Every row gives one point. Before rounding, the points of a table are all equally far from one centre. They may lie mostly on one side of it. Write the centre, to within rounding.
In the rows, zero is written as 128.

Points:
[[169 167]
 [150 165]
 [123 136]
 [199 104]
 [196 152]
 [174 166]]
Centre: [163 126]

Points (11 x 6):
[[183 178  92 208 105 125]
 [184  93  85 147 121  95]
 [157 150 143 151 102 163]
 [ 96 175  34 142 117  61]
 [136 162 175 146 109 141]
 [156 183  44 162  83 118]
 [153 120 102 124 169 121]
 [ 54  91  66 181 102  70]
 [134 139  95  92  86 128]
 [187 129  97 160  77 138]
 [165 189  67 138 112 130]]
Centre: [115 142 105 171 109  94]

Points, 14 rows:
[[118 183  69 114  98  82 148  97  89]
 [103 195  85 126 148  82 127 117 165]
 [ 97 184  59 139 158  91 131  78 128]
 [121 146 136  95 131  74 183 139 154]
 [ 86 140  88 115 132  67  85  68 114]
 [128 200  83 131 111 118 128 122 125]
 [ 94 199 115  71 139 109 150 151 120]
 [147 180 181 144 138  99 156  93 151]
 [154 210  84  88 108  65 134  79 122]
 [ 89 195  81  78 133 134 117  63 134]
 [101 173 116 100 118  66  72  98  86]
 [189 176 156 101 144  56 137  58  92]
 [101 233 122 118 157  58 130  75 103]
 [140 235 140  82 149 102 134  72  73]]
Centre: [126 162 126  98 151  96 136  86 114]

Points:
[[ 93 108 142  87  75  48 120 166 132  87 123 120 138 129]
 [108 128 119 118 122  48 131 166 139 163 116 187 168 167]
 [130 206 128 118 167 100 105 194 154 142 127 201 143 186]
 [ 88 149 108  82 118  92 181 192 158 110 139 127 179 154]
 [127 152 148  89 110  46 108 199 120 168 149 166 112 160]
 [107 177 124  91 143 110  90 225 149  46 159 152 168 107]
 [ 98 127 140 119 126 131 125 249 163  56 120 140 158 120]
 [163 122 122 134 145 106 114 158 162 149 151 223 103 126]
 [ 97 162 129  82 130 151 109 196  89 136 152 153  71 121]
 [ 89 138 116 107 128 126 138 209 212 103 142 139 144 135]
 [143 169 105 141  82  74 136 158 132 152 117 160  62 152]
 [126 102 147  95 119 109 162 194 182 113 147 137  86 142]
 [114 158 126  49  46 117  75 178  96 129 141 153 147 152]
 [ 89 136 119  82 169 120 105 191 198  96 111 149 124 144]
 [115 203 149  92 116  81 146 206 148 136 132 204 158 177]
 [107 138 130  92 123  84  59 203 114 136 144 197  91 141]
 [109 157 155 157 104  97 103 226 170 131 123 185  92 149]
 [144 129 115 114 149 112 145 163 120  29 150 129  81 138]
 [123 131 135 133 135 144 142 206 109 168 166 166  91 115]
 [156 212 124  37 127 145  99 172 148  97 100 146 106 166]]
Centre: [144 154 127 114 115 118 116 172 125 105 120 153 141 136]

Points (29 x 24):
[[104 156 139 153 135 162 103 140 131 118 208 177 134 105 120 108 189  81
  125 173 138 107 132 172]
 [130 154 117 127 135 196  76 104  87 131 233 147 106  85 129 114 187 114
  147 201 131 103 108 146]
 [152 146 159 116  84 202 115 131 124  83 186 173 157  78 124 115 167 156
  171 154 143 110 141 146]
 [135 148 143 122 142 231 137 155 149 115 194 172 135  99 129 117 167 150
  132 124 127  67 142 149]
 [175 140 140 103  98 151 127 176  68 105 155 171 126  99  81 123 155 114
  159 169 173  74 109 122]
 [147 110 109 109 129 195 101 132  91 153 171 150 130 126 117 169 216 145
  181 115 155  74  94 173]
 [141 130 124 127 133 200 151 144 157 130 188 139 178 108 160 107 203 131
  157 144 148 122 152 131]
 [114 115 152  76 120 183  98 106 115  79 190 188 119 124 153 108 189 128
  159 153 175 110 119 136]
 [110 122 145 135 137 150 127 169 116 164 116 187 159  96 129 132 208 122
  148 198 151  96 108 164]
 [114 128 118  88 133 208 102 181  69  99 159 141 171 134 149 107 203 152
  129 154 164 101 148 160]
 [119 108 142 135 158 194  96 154 121 145 180 167 143  90 153 164 198 107
  158 206 167  99 100 141]
 [107 105 120 117  95 209 139 148 140  93 213 176 158 109 142 136 177 130
  163 182 153 118  96 166]
 [139 140 103 111 134 197 135 142 133 145 163 161 181  89 107 113 182 108
  183 141 155  96  59  95]
 [121 145 124  94 154 191  92 108 125 106 162 189 150  96 139 163 162 155
  163 151 171  76 102 188]
 [147 152 135 148 105 192 115 146 157 146 177 122 154 113 101 145 183 150
  180 147 171  56  96 159]
 [126 119 129  77 137 174 130 140 138 101 181 183 114  93 122 156 213 146
  159 160 133 113 107 183]
 [143 131 147 149 135 196 117 145 173 153 171 141 130 134 101 156 166 125
  144 133 154 106 109 189]
 [126 152 144 118 183 173 138 164 105 157 198 150 132 116 101 143 182 112
  158 166 167 125 150 153]
 [104 114 147 134 144 182 102 145 145 189 185 140 133 103 121 135 164 108
  157 165 150  58 107 175]
 [130 154 108  78 122 231 129 164 149 118 134 146 158  92 140  99 202 139
  171 177 160  78  99 119]
 [147 139 111 102  94 216 110 165 135 132 172 166 143  90 118 108 196 117
  153 151 175  90 110 209]
 [143 175 103 106 142 172 154 158 140 155 147 141 162 118 137 145 210 115
  193 183 122  81 102 148]
 [ 92 151 170 135 163 185 103 119 124 125 149 173 153 117 111 136 198 170
  175 153 134  93 118 181]
 [122 109 131 112 109 161  95 127 139 104 201 148 148  91  99  88 187 134
  144 119 147  92 135 166]
 [143 169 130  99 121 180 140 121  88 111 174 180 112  95  90 100 130 136
   99 199 173  91 102 114]
 [130 120 156 137 105 179  85 147 128 133 184 143 179  99 144 111 197 131
  155 153 141  42 110 148]
 [125 141 150 174 122 179 111 152 100 106 229 153 109 130 130  97 141 105
   98 168 183 102 103 131]
 [130 120 128 112 115 231  82 158 116 134 187 158 168 102 107 130 167 145
  158 167 153  89 141 156]
 [112 126 119 161 122 249 137 156 128 132 165 123 159 135 103 115 140  94
  118 161 126  95  90 125]]
Centre: [125 142 120 133 129 177 131 140  95 122 150 134 115 109 146 110 158 135
 153 153 146 106  93 149]

Points (28 x 24):
[[118 105 188 146 182 131 153  65  93 231 118 162 115 142  84 164 139 131
  101 204 155  99 103 114]
 [125  77 201 136 135  77 107  67  97 173  84 136 139 146  99 132 190 166
   66 154  78 114 101 107]
 [ 98  93 145 102 132 186  95  91 107 198 129 129 129 118  61 131 213 142
  103 175 157 145 125 153]
 [ 70  96 162 140 140 149 168  93 102 219 135 180  85 149 107 136 177 126
  157 191 111 118 139 138]
 [125  96 198 182 173 189 160  73 121 177 150 136  76 167  41 134 167 143
  122 209 134 102 140 133]
 [ 93  92 130  93 176 137 153  35  94 192 121 172 135 124 103 118 196 172
  116 181 170 131 128 133]
 [113  97 187 173 174 190  98  75  86 184 107 155 149 160  13 157 129 164
  121 148 127  65 111 116]
 [113  80 162  87 157 137 112 117  93 223 170 157 120 168  74 125 155 178
  105 172 153 130  88 137]
 [123  73 133 107 133 126 155  34  68 156 109 149 104 143  73 146 176 144
  119 214 149 104 188 133]
 [ 81  99 195 136 144 156  97  22  87 141 164 141  70 159  84 163 173 159
  109 151 138 170 110 120]
 [116  98 142 101 166 178 109  44 118 181 165 150 105 136  53 178 170 161
  114 188 123 106 101 164]
 [145  81 115 178 170 119 116 131 117 217  78 167 143 102  84 171 146 151
  109 189 144 106  57 122]
 [115  91 176 119 148 199 112  67  78 220 142 184 139 104  84 144 178 170
  136 167 154 144 132 114]
 [150  68 165 132 139 164 114  54  67 228  84 114 115 130  93 124 157 160
   85 161 127  93  50 105]
 [157 119 172 119 151 174 105  83 121 216  85 148 172 179 120 171 161 151
  148 157  82 172 118 119]
 [119 106 179 106 214 172 146  66  94 176 120 174 101 144  84 112 156 180
  110 185 168 134  63 175]
 [110 105 177 127 199 216 111  83 131 183 125 128 109 147 117 145 207 121
  115 192 120 147 153  93]
 [ 96  96 161 145 152 195 181 107 131 195 163 132 155 142  55 149 151 153
  157 189 177 144  92  96]
 [ 89  87 160 149 157 220  92  62  78 157 121 125 133 154  74 149 189 116
  116 150 144 141 113 171]
 [ 96 154 158 137 192 187  97  56  89 191 166 146 120 184  80 156 150 147
   84 162 133  96 100 142]
 [125 120 148  92 148 189 146  91 127 212 132 164 131 141  72 225 163 142
   97 196 138 132 115 104]
 [130  87 139 131 138 211 109  57  70 208 115 152 145 144  75 146 173 139
   82 177 138 154  71 149]
 [127  98 194 183 157 165 107  53  88 185 113 171 116  97 155 137 196 163
  145 188 114 100  90 119]
 [116  71 169 141 162 167 116  54  91 168 121 102 171 167 109 182 162 119
  117 148 113 153 115 160]
 [150 117 214 121 141 146 116  75  98 170 120 122 175 152  99 156 188 137
  150 199 112 144  68 131]
 [132 112 204 131  94 178 150  34  83 169 157 150  84 176  72 166 163 185
  122 196 161 136 128  72]
 [158 106 164 139 135 215 112  73  47 183 123 105 128 181  66  88 136 202
  120 197 156 120 108 133]
 [122  94 175 128 129 165 132  62  72 205 101 154 153  93  91 149 199 174
  142 181 168 149 118 136]]
Centre: [145 122 136 138 138 158 142 108 107 120 104 151 103 141  98 129 139 155
 118 138 128 120 111  98]
